Each row of a before or after table is a point. One or more steps were done to the points. Then noise was added and the rows were shuffled. The steps act on columns, c1 being the first. Name the steps. A step turns or swaps two columns, mirrors them in a line or flattens them onto one, adds a multiple of one to another, or multiplies or shifts one. Angles are multiples of 10 degrees, from the lower column toward the higher: turns from -170 to 170, lines from 10 to 170 but not 90. Use the fewest steps. Two steps may share a column if one is a turn and the other turns, adds or multiplies; they go together, in the order done. Otherwise the lowest column goes first.
In the rows, zero is written as 100.

Before (9 x 3)
136; 141; 105
81; 51; 134
116; 49; 120
52; 148; 114
99; 163; 35
104; 47; 61
101; 50; 36
59; 161; 131
102; 129; 36
After (9 x 3)
87; 58; 139
66; 152; 105
99; 35; 53
105; 35; 70
101; 117; 32
119; 138; 100
114; 54; 133
67; 162; 117
95; 151; 21
Steps: multiply c1 by 0.7; turn c2 and c3 by -10 degrees

Before (11 x 9)
90; 61; 72; 99; 116; 78; 96; 63; 140
98; 148; 97; 83; 118; 87; 82; 157; 121
103; 165; 89; 106; 83; 117; 71; 113; 164
108; 135; 141; 62; 80; 112; 146; 80; 119
92; 94; 97; 51; 29; 79; 24; 185; 97
124; 86; 68; 84; 102; 123; 138; 93; 38
95; 149; 60; 5; 102; 101; 139; 150; 89
107; 132; 127; 110; 77; 132; 99; 116; 111
62; 109; 75; 108; 79; 55; 90; 106; 79
87; 127; 107; 34; 78; 90; 65; 118; 67
26; 178; 94; 87; 138; 125; 131; 113; 147
After (11 x 9)
126; 78; 100; 85; 34; 84; 139; 90; 100
93; 122; 103; 102; 138; 57; 93; 63; 118
95; 104; 88; 5; 87; 148; 138; 150; 106
59; 147; 107; 111; 79; 107; 93; 106; 80
107; 63; 154; 109; 113; 133; 100; 115; 80
100; 113; 122; 82; 123; 149; 85; 155; 119
86; 110; 139; 34; 68; 125; 65; 119; 77
110; 90; 171; 61; 121; 137; 147; 78; 86
92; 116; 124; 54; 99; 92; 22; 187; 28
30; 76; 125; 88; 148; 174; 129; 111; 140
101; 79; 120; 105; 163; 167; 75; 121; 85
Steps: turn c2 and c6 by 90 degrees; shift c3 by 30; swap c5 and c9
